Each row is a point. Each copy is the shape, with its points in the same order, stretched, turned, moved and blurred by noise. Is it also mirrored, or only turned?
(in the rows, 100 means zero)

Shape (8 x 2):
90	106
84	144
80	101
101	70
82	104
117	142
79	101
105	130
Copy 1, 8 rows:
80	102
47	139
72	90
113	73
76	93
77	160
75	84
76	141
Copy 1 is: only turned
Copy 2 (8 x 2):
97	116
112	158
83	110
87	68
90	115
147	143
82	111
126	132
Copy 2 is: only turned

Shape, 8 rows:
78	123	119	55
113	77	129	68
112	90	106	139
107	56	107	146
133	96	82	65
68	105	138	88
100	124	77	126
68	75	97	133
Copy 1:
115	107	147	102
80	60	128	115
66	87	81	125
31	69	83	126
101	72	103	65
88	103	141	138
89	123	82	88
38	104	112	113
Copy 1 is: only turned
Copy 2 (8 x 4):
71	46	109	78
133	55	94	86
125	111	112	130
146	105	79	149
114	102	95	56
89	43	106	119
77	127	116	112
99	91	72	151
Copy 2 is: only turned
Copy 3:
107	120	65	53
147	120	120	70
94	118	121	127
103	106	149	119
151	93	98	110
90	135	85	53
82	92	78	129
74	95	118	96
Copy 3 is: only turned
Copy 4, 8 rows:
106	125	101	41
100	110	129	88
107	117	86	130
87	122	99	139
119	78	108	89
103	150	102	63
108	108	58	106
65	136	86	112
Copy 4 is: only turned

Shape, 12 rows:
65	90	131	104	51	96
139	111	101	62	128	101
81	72	111	68	109	63
86	101	44	85	105	95
55	101	129	99	106	106
133	141	132	94	82	72
106	87	101	105	53	77
127	100	76	102	114	79
119	109	52	136	121	100
132	113	85	99	140	121
137	99	120	68	139	82
45	101	132	85	152	115
Copy 1:
48	95	124	126	107	56
124	87	127	53	99	102
79	66	97	82	130	88
68	95	77	74	77	122
61	111	124	92	134	97
129	115	118	88	103	51
82	84	106	127	81	67
119	92	90	85	92	114
109	120	90	100	76	144
119	112	126	63	92	135
136	82	120	58	127	103
60	106	129	59	165	127
Copy 1 is: only turned
Copy 2, 12 rows:
87	83	111	85	57	99
113	136	130	121	135	89
95	67	100	80	114	54
90	122	93	49	132	104
66	66	124	96	102	86
112	140	86	145	79	100
120	115	89	80	68	98
129	117	80	91	130	105
124	115	77	83	144	143
113	128	129	117	148	120
116	113	121	127	135	72
56	45	147	101	136	79
Copy 2 is: only turned
Copy 3:
92	72	137	137	141	123
94	123	117	44	93	69
53	60	103	82	115	89
89	126	58	102	90	88
74	77	135	116	94	133
131	71	150	87	114	61
114	76	104	109	148	92
115	94	81	63	101	81
140	110	61	74	84	109
115	132	100	48	76	102
86	88	123	31	94	74
48	84	135	93	61	142
Copy 3 is: mirrored

Shape (14 x 9):
139	145	109	92	124	103	113	101	110
103	112	72	87	122	130	105	117	124
108	74	133	105	110	127	95	97	109
111	78	102	126	106	127	116	126	75
75	80	122	119	131	125	76	93	78
72	105	49	56	88	78	143	77	116
104	97	60	67	65	108	132	45	115
104	54	131	112	114	85	82	119	87
147	103	73	58	128	115	90	91	110
83	99	74	77	52	86	121	52	105
74	90	106	140	125	111	47	133	93
109	104	87	111	99	115	70	123	76
77	84	138	90	110	125	78	126	57
89	100	45	81	96	84	143	40	85
Copy 1, 14 rows:
119	106	129	85	139	82	123	119	89
81	89	98	98	105	74	162	113	79
111	93	101	115	100	133	119	119	104
137	95	79	109	74	121	133	115	65
96	106	91	140	107	124	104	87	83
93	87	94	117	77	16	129	111	133
107	89	120	100	68	32	141	90	150
121	78	93	137	102	142	89	124	88
103	55	116	116	140	80	165	109	98
107	90	108	100	64	48	96	78	147
90	85	79	119	103	136	86	88	43
126	68	82	104	99	120	111	88	59
121	84	39	118	122	147	97	108	84
125	98	121	134	71	19	129	80	117
Copy 1 is: mirrored
Copy 2, 14 rows:
147	69	104	133	137	114	95	101	99
116	89	85	100	136	112	104	99	150
107	52	120	98	124	97	151	77	132
117	49	93	87	84	92	116	110	125
63	46	101	86	129	103	116	87	119
110	157	68	93	120	84	128	109	113
126	137	50	111	114	103	167	87	100
97	57	133	76	94	90	111	61	114
148	83	74	89	151	128	108	63	115
102	147	66	111	95	106	155	95	81
51	50	113	95	101	130	74	76	138
99	61	86	91	91	136	92	92	111
71	45	131	60	119	115	128	114	117
115	134	31	101	116	85	124	95	73
Copy 2 is: only turned
Copy 3:
95	104	120	114	77	113	95	142	151
91	96	75	106	57	131	81	111	131
130	81	99	140	85	106	93	92	101
119	105	96	130	71	120	142	80	100
108	90	104	151	61	72	108	88	74
99	95	112	11	68	112	61	82	102
114	114	140	54	98	126	38	69	92
120	72	82	124	107	71	133	82	86
106	129	69	106	98	101	60	130	137
97	96	144	50	107	109	55	63	73
53	75	79	152	73	81	131	88	88
71	107	84	126	90	100	117	102	87
117	81	86	128	73	89	134	115	55
106	136	145	48	68	83	66	64	96
Copy 3 is: mirrored
